Every row gives one point. The window is the flat piece filled in between its corners: a triangle in 3 columns, a solid with four corners in 4, and so on. A path goes straight from each point to the next, and from the last back to the first. List the points from which the path goes on through the window.
(in the rows, 128 means zero)

Window:
[[159 136 122 103]
 [122 123 133 117]
 [ 45 175  76  85]
 [153  96 116  97]]
Path:
(1): [ 82 145  54 124]
(2): [165 113 124 121]
(3): [165 112 135  90]
(4): [ 45 119 118  52]
(5): [ 72 189  69 111]
(6): [160 172 100 139]
(7): [149 118 130  84]
(8): [137 120 123  87]
(9): [137 104  84 102]
(10): [121 123  97 126]
(11): [119 128 167  98]
(12): [ 67 155  91  75]
(13): [ 54 164  72 119]
(14): [ 79 173  90 139]
(15): [118 115 105  57]
(16): [109 152 119  65]
Through the window after points: 4, 6, 10, 14

Window:
[[163 209 132 166 156  55 116 147]
 [198 123  78  51 137 173 133 146]
 [154 136 111  74 131 136 149  81]
 [121  41 192 168 112 128 139 132]
 [132 157  77  93 119 152 207 112]
 [ 75  83 140 127 169 131  98 140]
 [108  39 197 102  84 106 162 151]
 [100 207 178 178 142 107  92 144]]
Path:
(1): [144 129 114 110  93 130 161 116]
(2): [164 132 147  97 199 154 166 150]
(3): [162 111 157  94 135 143 179 149]
(4): [145 113 107 120 123 124  99 119]
(5): [161 113 117 196  91 110  72 105]
(6): [ 94  68 185  98 155 139 171 140]
(7): [124  86 175  74 205 111 135 180]
(8): [145 112  94 141  57 158 103  79]
(9): [114  88  68 182  86 153 108  75]
(10): [157 176 179  63 183 115 156 156]
(11): [134 135 172 142 160 109 131 146]
(12): [141 111  81 135  90 107 115 143]
(13): [ 64 145  73 142  85 182  87 109]
(14): [139 138 146 123 165  96 151 142]
(15): [119 118 147 130 192 127 192 144]
(16): [113 107 128  92  46 150  86 109]
Through the window after points: 3, 5, 13

Window (9 x 9):
[[162 152 158 116  86 150 166 122 122]
 [ 83 142  63 155  87 109 113 117 170]
 [103 187  55 164 177  92 162 176 171]
 [174 129 155 138 103 143 143  83 200]
 [166 107 166  99 173 207 143 124  85]
 [120 157  75 148 156  83 142  78 120]
 [153 159  70 164 105  78  94 167 168]
 [116 103 181 125 186 115 158 138  94]
 [166 193 208 157 147 208 120 140 125]]
Path:
(1): [104 151 122  63 115 128 104 147 173]
(2): [178 152 144 193 126 146 173 119 147]
(3): [177 125 170 183 134 142 160  93 144]
(4): [ 96 201  88  72 179 121 117 160 125]
(5): [129 142 113  84 113 142  72 114 191]
(6): [150 182 114 204 149 126 193 119 101]
(7): [177  98 110 159 151 156 164 133  65]
(8): [100 150 164 116 161 105 137 118 150]
Through the window after points: 7

Window (12 x 12):
[[ 93 161 144 133 146 126 136 146 167 135 140 142]
 [108  86  78  84  75 146 127 156  90 147  78 140]
 [114  74  95 135 121 137 187 115 139 111 186  96]
 [207 112 186  67 109 174  92  24 149  20 196 144]
 [161 208 155 125 137  80 180 133  60 129 164 113]
 [112  74 162  58 129 174 129 123 166 147 119  98]
 [143  67  73 134 157  55 168 151 128 120 141 166]
 [158  73 134 177 156  77  89 162 118  87 228  96]
 [154  78 198 181 127 136 152  95 117 169 134 167]
 [191  90 105 147 168 163 118 131 115 105 205  90]
 [ 89 116  56  63 121 114  53 121  92 174 114  97]
 [158 104 136 120  90 148 123 127 165 178 146  97]]
Path:
(1): [124 109 124  68  63 106 142 166 108 150 171 211]
(2): [119  83 106  94  55 137  97 151 153 121 237 171]
(3): [154 108 100 151 181  75 162 123  96 122 103 117]
(4): [167  86 127 130  80 116 128 102 108  95 102  91]
(5): [121 118 141  96 135 166 116 123 151 165 178 125]
(6): [140  97 149  91 103 147 111 124 122 165 178 158]
(7): [159 100 160 158 143 129 146  77 128  93 133 118]
(8): [125  92 106 116 157 141 114 107 117 124 115  78]
Through the window after points: 6

Window, 14 rows:
[[157 180 140  81  84 162 157 143  62 137 108  90 155 121]
 [152 107 138 209 173 145 146 144 134  95 179 130  80 140]
 [ 92 178 101 217 123 109 162 112 168  75 139 127 140 119]
 [ 79 125 120 208 153 157 125 207 177 127 188  73  91 145]
 [134 125 152  78 109  35 106 103 105 192 148 163 158  76]
 [ 69  52 153  80 176 129  83  93 122 169 158 165 211  86]
 [ 99  99 160  76 160  64 145  72 110 181  74 129 143  42]
 [ 88 123  66 147 150 156 132 126 141 108 201 104  71 144]
 [138 145 171 130  79 149 127  74 110 203 145  84 111 168]
 [182 119 153  34  64 165 153 129 159 135 123  70 148 165]
 [131 152 210  36  71 179 121 117 129 153 138 129 100 115]
 [106  79 149  87 112  91  44  70 110 118 134  89 190  40]
 [ 66  92 120 150 165 133  86 171 136  70 137 120 100 194]
 [108 177 158 150 173 115 167 131 134  94 192  74 109 163]]
Path:
(1): [134 134 142  89 153 119 104 126 143 140 145 103 147 110]
(2): [142 170 132 127 153 142  56 116 152 128 140 139 161 113]
(3): [ 81  94 131 131 137 118 151 132 128 112 154 106 117 115]
(4): [ 61  75 119 113  33  87 192 124 117  95  80 116  91 152]
(5): [171 173 158 154 224 178  60 124 153 151 223 108 148  99]
(6): [104 160 136 160 233 139  92 120 145 159 108  97 109 203]
(7): [ 94  98 126 120  96 133 123 159 120  81 156 117 121 132]
(8): [ 53  55 128 119  61  74 172 141 138 114 186 151 122 152]
(9): [130 156 133 124 154 148 118 128 132 129 140 106 115 137]
(10): [120 133 147 121 169 134  92  96 164 128 114 120 122 114]
(11): [ 81  88 138  92  89 101 186 159  60 127 216 113 176 105]
(12): [ 88  68 146 125  87  68 119 129  72 124 170 131 158  74]
(13): [133 155 132  99 183 160 106 106 178 118 125  94 131 130]
(14): [145 130 131 122 147 127  94 128 130 142 141 117 138 121]
(15): [ 45 112 146 119  96 158 163 114 130 102 194 111 126 145]
(16): [ 81  97 145 144  67 152 174 121 109  83 140 115 117 125]
Through the window after points: 4, 6

Window (14 x 14):
[[113 127 126 109 194 153 180 131 193 123 193  86  43 159]
 [134 126 109 124 110 179 198 157  84 109 153 128 145 164]
 [151 143 165  80 127 148 127 180 150 115 117 152 155 161]
 [181  52 130 157 138 140 141  60 163  99 123 104 200 166]
 [102 122 113 101  63  84  89 181 195 155 113 128 105 136]
 [ 76  74 152  92 149 168 146 201 193  82 139 146 117 140]
 [ 74 133 199 118  97  99 110 160 103  97 151 209  91 138]
 [123 106 110 153 175 154 120 143 150 138 137 206 210 105]
 [148 132  96 178  97 141 116 113  55 163  64 107 109 112]
 [ 71 145 104  83  66 115  43 176 107 170 106  83 103 151]
 [ 92 111 184  36  75  95 153 123 142 113 114 113 141 126]
 [ 99 144 116 173 145  98 113 156 157 175 100  87 166 144]
 [129 201 103 114 140 163 139 162 205  41 123 166 184 137]
 [131 154 163 173 144 156 159 155 138 118 193 102 157  54]]
Path:
(1): [ 93 183 156 124 120 200 133 115 174 150 145 133 168 206]
(2): [165  77 135  81 134  94 139 222 124  72 110 149 122  86]
(3): [121  53  92 113 137  80 105 150 120  91 143 160  73  97]
(4): [112 158 166 136 101 169 159 146 136 152 129 109 177 175]
(5): [ 77 153 177 122  98 153 104 155 164 136 115 136 117 118]
(6): [184  87  31 100 142  78 166 165 164  86 150 137 182 150]
(7): [108 150 113  74 131 101 111 171 119  94 115 116 148  80]
(8): [107 142 146 134 108 146 135 167 166 140 135 153 129 166]
Through the window after points: 1, 5

Window, 14 rows:
[[149 148 114 145 117  73 135 192  74 142 153 150  82 121]
 [106 187 128  89 116  94  99 112 138  59 164 152 139 148]
 [ 96  80 108 135 145 124 167  80  89 112 115 199 194 128]
 [ 41 125  93 100  67 118  76 114 203 120 137 151 139  57]
 [161 133 130 125 105 152 103 117 123 146 131 169 119 158]
 [124 139 182 126 156 194 107 136 108 162 145  71 143  94]
 [128  99 144 101 178 130 212  68 153 164 159 169 165 101]
 [118  84 138 169 126 150 176 147 174  89 107 108 105 152]
 [143 105 108  54 206 194 184 139 115 172 168 123  40 129]
 [ 44 106  72 112  60 112 114 223 157 189 181 160 158 110]
 [175 207  84 179 108 125  94 158 107  87 156  89 131 137]
 [172  77  91  49 167  43  93 126 142 121 128 139 111 138]
 [103 182  78  29 159  69  56 132 170 113  86 236 173 108]
 [158 104 144 108 191 156  93  98 131 108 148 240 191  93]]
Path:
(1): [130 163  83 168 179 101  90 116 131 123 142 155 112 140]
(2): [147 151 135  61  71 153 127 168 117 104 133 125 179  98]
(3): [123 120 137  84  98 116 111 115 143 120 144 142 147  98]
(4): [ 83 143 102 136 160 145 117 122 155 129 142 166 138 113]
(5): [ 76 135 125 166 159 164 113 135 189 188 189 121 104 140]
(6): [135  99  93  32 102 105 139 110 100  70  89 182 148  71]
(7): [144  58 136  29 141 147 178 174 129 144 155 149  83 112]
(8): [102 194  76 190 209 169 122  55 103 144 137 137 133 144]
(9): [ 85 129  99 127 155 122  88 130 139 142 145 154 144 119]
(10): [137 144 101  57 104  90 137 150 153 100 125 178 145 105]
(11): [ 99 132  92  61  96 134 174 163 115 126 127 142 161  92]
(12): [120 120 135 156 161  91  67  97 180 140 163 146  93 151]
(13): [ 90 113 107 144 128 111  89 116 151 142 144 150 143 118]
(14): [ 97 139 102  45 101 154 142 139 169 115 140 145  99  68]
(15): [103  95 150  31  78 140 141 166 105 123  64 124 170 131]
(16): [118 143  96 161 150 100 103 113 168 126 174 175 134 109]
Through the window after points: 1, 3, 5, 7, 13

Window, 14 rows:
[[104 152 105 159 146  92 161  98 193 122 111 165  80 148]
 [ 82 121 144 176 121 127 167 126 142 216  61 161 143 186]
 [117 191 127 120 131  67 101 106 160 110  89 110 159 135]
 [157 206 117 132 165  98 117 186 175 174 109 171  89 137]
 [116 127 111 147 182 109  86 102 120 166 116 122 133 187]
 [ 81 211 152 174 136 160 117 130  99 111 213 103  58 196]
 [ 97  74 147 115 132  81 249  37  94 201 152 148 236 192]
 [133 140 138 111 170 130 128 185 158  67  89 102 103 131]
 [114 182 144  93 155 158  33 106 203  92 113 167 137 115]
 [133  62 101 218  55 171  60 211 130 108 115 160 152 155]
 [132 178 145 185 158 118 126  86 148 113 159  40  96  63]
 [145 209 109 172 172 169 111 141 131 102 111 144 124 174]
 [ 82 164 114 159 149 120 105 139 109 107 123 154 121  88]
 [119 185  69  83 136 150  80 122 173 119  98 111 123 111]]
Path:
(1): [ 89 132 108 147 139 132 130 132 152 134 122 127 170 166]
(2): [146 138 147 140 132 117 149  90 115 141 126 161 137 146]
(3): [136 145 181 148 130 169 111  55  96 136  91 141  86 132]
(4): [ 98 158 101 147 156  85 133 149 178 127 146 141 168 164]
(5): [ 74 144 123 152 174 123 168 137 133 126 132 111 146 164]
(6): [186 139 138 137  98  98 122  94 136 158  93 129 118 118]
(7): [176 198 106 115 105 108  94 105 116 135 105 150  87 118]
(8): [ 41 137 132 159 189 151 133 175 193 124 129 102 154 178]
Through the window after points: 1, 7

Window, 14 rows:
[[143 143 135 152 131 120 153  94 130 155 111  85 158  83]
 [ 80 145  85  68 144 168 163 174 133 128 141 160 144 118]
 [139 156 110 139  82 108 140 160  57 165  53 199  60  56]
 [112  91 153 151 120 120 140 150 134 199 146 146 182 120]
 [115 153  79 210 135 142 135 153  60 165 137 151 118 211]
 [145 102 126 141 193 115 139 230 100  87 121 143 170 114]
 [130 205  94 193  84  85  83 118  58 165 177 109  70 133]
 [174 195 188 177 117 123 130 106 103 124 141 156 162 117]
 [125 150  91 109 103  68 128 167 166  61  98 135 129 119]
 [168 133 100  62 105  99 106 117 118 145 112 131 127 158]
 [169 180  45 104  45 138 147  92  59  38 129 160 170 139]
 [ 68 186 139 124   7 180 120 182  82 106 110 126  88 150]
 [196 119 151 135 113 110 143 128 139 106 115 162  76  45]
 [ 63  77 180  68 124  65 150 129 146 163 107 119  86  99]]
Path:
(1): [116 132 130 168 123 140  98 142  98 128 123 166 133 105]
(2): [161 153 101  89  96  97 182 144  80 159 127 113 120 162]
(3): [159 180 110  93  99  86 168 216 106  64 103 130 110 136]
(4): [ 98 107  99 171 124 116  90  88 137 150 125 155 151 106]
(5): [114 145 123 113 104 137 115 119  92 117 135 159 123  92]
(6): [139 166  93 134  86 102 166 143 107 150  97 134 113 146]
(7): [181 166 124 125  93  99 165 160 103 160 116 152 114  85]
(8): [120  93 141 134 129 136  96  87 145  69 121 131 112 109]
(9): [113  75 104 135 123  99  26 134 103 105 123 136 106  61]
(10): [128 170 144 117  89 116 188 127 122 153 119 144 121 142]
(11): [161 186 124 136  97 116 166 213 131 149 157  96  75 123]
(12): [112 100 102  78 115  92  87  71 103 109  80 173 161 132]
Through the window after points: 3, 7, 11

Window (14 x 14):
[[ 78 118 135  88  72  78 154 155 157   9  88  86 122 173]
 [144 170 231 121 125 118  54 123 116  83  98 153  90 136]
 [144 145 144 116 186 143 136 160 105 174 131 118 158 121]
 [171 168 148 188 114 124 129 129 100 117 145 149 126 162]
 [125  63 147 162 174 161 133 119 158 184 205  69 178 165]
 [115  80 141 210 153 157 125 137 121 164 103  79 195 137]
 [178  62 143 154 112 136 132 152 165 217 132  73 164 142]
 [ 92 108  99 168 134 156 131 131 138 131 107 123  65 144]
 [174  87 124 134 132 187 131  87 142 145 138  86 182 112]
 [108 126 149 151 134  98 199 109 195  77  82  56 104 150]
 [133 156 163 166 107 139  91 130 112 169 169  76 140  81]
 [102 203 168 123 128 111  81 163 209  65 111 212 134 106]
 [100 141 193 110 111  48 123 122 139  47 110 207 108  86]
 [ 68 158 202 113  77 140 170 136 165  83  98 167 119 139]]
Path:
(1): [101 129 125 143 145 123 126  95 162 124 122 125 135 141]
(2): [159  88 226 122  87 152 150 229 127 109 104  78 120  87]
(3): [191 128 188 186 152 141 126 202  92  87 134 104 131 126]
(4): [119 147 161 130 125 124 109 104 140 131 124 140 125 144]
(5): [114 130 145  93 132 146  81  96 128 185 118 102 152 150]
(6): [144  81 158 213 150 145 168 155 162  89 169 108 126 129]
(7): [129  93 157 174 138 146 134 173 142  43 147 124 133  95]
(8): [114 151 158  97 113 111 136  83 164 192  79 118 147 187]
Through the window after points: 3, 5
